Each row is a point. The ring and each string are closed loops that go straight from each point to the next, and from the last back to the first. Before rounding, they use only three directions, however many columns there are. Count how often each string passes through the ring. Passing back the other way cancels.
(in the rows, 128 means zero)

Ring (6 x 4):
[[180 182 111 132]
 [156 218 167 153]
 [111 215 212 171]
 [ 90 137 165 150]
 [110 100 107 121]
 [170 113  56 104]]
String (13 x 4):
[[122 150 148 149]
 [101 121 171 182]
 [ 82  99 147 147]
 [ 90  80 102 110]
 [126  80  92 136]
 [141  99  97 141]
 [136 129 105 122]
 [129 126  88  93]
 [116  70  46  68]
 [102  65  82 108]
 [107  99 135 158]
 [121 134 150 164]
 [118 155 143 134]]
Times through: 1

Ring (7 x 9):
[[174 124 174 141 114 146  91 126 161]
 [133 146 158 169 124 157  89 105 169]
 [ 63 148 128 172 138 120 124  91 148]
 [ 53 128 126 149 141  71 149 110 121]
 [ 86 100 137 114 132  48 165 130 105]
 [148  79 156  86 114  69 160 135 111]
 [189  96 175 105 107 119 119 134 141]]
String (26 x 9):
[[129  95 160 109 126  54 143 151 112]
 [169  59 162  61 108  54 172 147 100]
 [200  49 164  44  94  85 177 129 110]
 [208  59 168  57  93 107 160 125 123]
 [214  76 184  81 101 102 127 150 130]
 [164 111 179 128 122  92 104 157 136]
 [138 119 164 137 126  99 112 138 138]
 [153 111 159 124 114 129 122 114 146]
 [185 115 168 126 105 165 105 106 164]
 [189 135 179 153 110 180  73 115 179]
 [165 150 175 173 120 173  65 118 180]
 [134 157 170 185 132 143  67 130 170]
 [118 140 157 163 130 124  99 120 153]
 [115 131 144 149 123 137 119  98 153]
 [101 138 133 157 122 156 123  76 160]
 [ 59 161 115 185 131 172 121  52 170]
 [ 44 162 123 190 143 126 117  85 154]
 [ 59 151 140 180 148  85 112 124 138]
 [ 73 138 142 162 142  82 122 125 133]
 [ 48 139 134 165 148  63 132 126 124]
 [ 29 129 120 152 149  47 157 117 111]
 [ 34 115 119 135 146  33 172 120 101]
 [ 46 108 130 127 147  11 169 142  92]
 [ 86 110 148 128 139  37 145 149 107]
 [111 110 150 126 129  73 138 133 122]
 [118 111 153 127 127  83 133 131 127]]
Times through: 2
String (22 x 9):
[[152  70 148  72 107  83 176 117 112]
 [145  65 144  66 108  72 185 118 105]
 [123 108 147 121 121 100 141 115 131]
 [113 114 153 131 130  78 131 134 126]
 [ 84 107 149 126 141  25 147 156 101]
 [ 45 102 127 119 145   8 178 140  88]
 [ 48 120 133 142 148  29 153 139 103]
 [ 70 128 143 151 144  56 133 137 119]
 [107 117 142 132 125 102 138 110 134]
 [ 68 118 121 134 130  94 160  91 126]
 [ 30 127 112 147 143  69 166  95 117]
 [ 28 132 122 156 150  47 153 119 112]
 [ 27 118 112 137 144  48 176 104 106]
 [ 83 108 128 122 128  83 163 103 120]
 [111 112 144 127 124  97 141 113 131]
 [100 111 148 128 133  62 141 137 117]
 [119  96 139 106 117  95 161 106 124]
 [128  70 140  73 113  62 186 119 102]
 [144  64 152  67 113  47 181 139  97]
 [150  73 164  81 119  38 159 160  99]
 [129 107 161 123 128  72 128 146 123]
 [135  98 152 110 118  91 144 124 126]]
Times through: 1

Ring (8 x 12):
[[118 128 178 128 122 109 165 150 130 131 123 134]
 [147 142 145 151 138 114 163 107 146 112 115 137]
 [154 146 102 154 135 128 133  84 151 112 118 134]
 [147 138  65 143 124 146  94  83 146 123 128 125]
 [136 122  68 131 118 154  81 107 135 132 134 117]
 [114 103 116 113 112 147  96 156 117 144 139 112]
 [ 93 103 156 101 102 132 116 182 110 155 140 118]
 [ 90 110 174 103 102 122 133 183 113 154 137 124]]
String (26 x 12):
[[150 144  25 144 117 158  65  61 152 126 132 124]
 [125 136  22 125  97 163  44  81 142 145 142 121]
 [127 126  76 126 111 149  83 110 135 138 136 121]
 [144 121 124 140 136 134 131 123 134 119 123 122]
 [149 112  87 137 134 154  97 117 131 122 129 112]
 [142 110 110 134 134 146 112 131 128 124 128 114]
 [130 117 124 129 125 136 121 135 128 130 129 121]
 [118 119 120 121 113 136 111 139 127 139 134 122]
 [126 109 139 125 126 136 126 152 122 132 130 117]
 [ 97  94 154 101 107 138 112 188 106 153 141 112]
 [ 69  94 159  82  84 136  99 205 100 173 150 115]
 [ 58 103 153  77  71 133  92 200 103 181 153 120]
 [ 62 105 172  82  78 124 112 202 104 175 148 123]
 [ 49 106 197  75  71 114 126 217 101 181 149 128]
 [ 72 114 203  94  91 107 149 198 111 162 139 131]
 [ 75 123 190  98  89 107 146 182 117 161 138 135]
 [ 94 130 178 113 102 108 151 161 126 148 132 137]
 [126 135 195 138 132  99 188 144 135 122 117 139]
 [150 130 167 150 148 113 175 126 139 108 113 132]
 [140 128 143 141 135 123 148 124 136 119 121 129]
 [148 132 142 148 141 121 155 117 140 112 117 130]
 [169 146 136 166 155 115 170  88 153  97 108 137]
 [159 158  94 161 136 124 136  66 159 108 115 140]
 [138 145  86 141 119 134 110  88 147 126 127 132]
 [128 140  77 132 109 140  93  95 143 135 132 130]
 [145 148  37 144 114 150  76  63 153 127 131 129]]
Times through: 1
String (28 x 12):
[[170 144 156 168 160 109 187  96 152  93 105 138]
 [156 131 141 153 147 123 157 113 141 108 115 129]
 [133 127 124 134 125 130 128 123 135 127 126 127]
 [134 144  87 138 116 134 108  91 146 129 128 133]
 [148 157  45 149 117 142  89  55 158 123 127 135]
 [164 147  61 158 136 143 106  63 155 110 121 129]
 [162 140  63 154 136 146 102  72 151 112 122 125]
 [145 138  32 140 115 158  65  72 147 129 133 122]
 [125 134   7 123  94 169  30  78 141 147 145 118]
 [143 124  32 134 116 167  56  88 138 132 137 113]
 [154 117 102 144 141 145 116 114 135 115 124 116]
 [130 119 108 128 121 141 107 128 130 132 131 120]
 [109 116  93 112 101 148  81 137 124 149 141 118]
 [101 102  89 102  96 158  65 154 114 158 148 110]
 [103  94 114 102 104 154  82 171 109 154 145 107]
 [ 80 100 114  88  82 149  71 178 107 170 152 112]
 [ 75  92 140  84  85 144  85 197 101 171 151 111]
 [ 80  90 169  89  95 135 112 207 100 164 146 113]
 [116 106 170 119 124 126 143 171 117 135 129 120]
 [118 118 141 123 118 129 128 146 126 136 130 124]
 [ 96 116 149 107 100 127 120 163 119 152 138 125]
 [ 61 114 179  85  77 116 122 196 109 174 146 130]
 [ 77 117 211  99  96 103 161 195 113 157 135 134]
 [130 122 184 135 135 111 173 151 129 122 119 130]
 [133 124 143 135 129 125 141 134 132 125 124 126]
 [121 130 148 129 119 119 142 136 133 132 126 132]
 [118 140 152 131 115 112 150 127 138 133 125 138]
 [147 150 163 155 141 102 183 105 150 108 111 144]]
Times through: 4
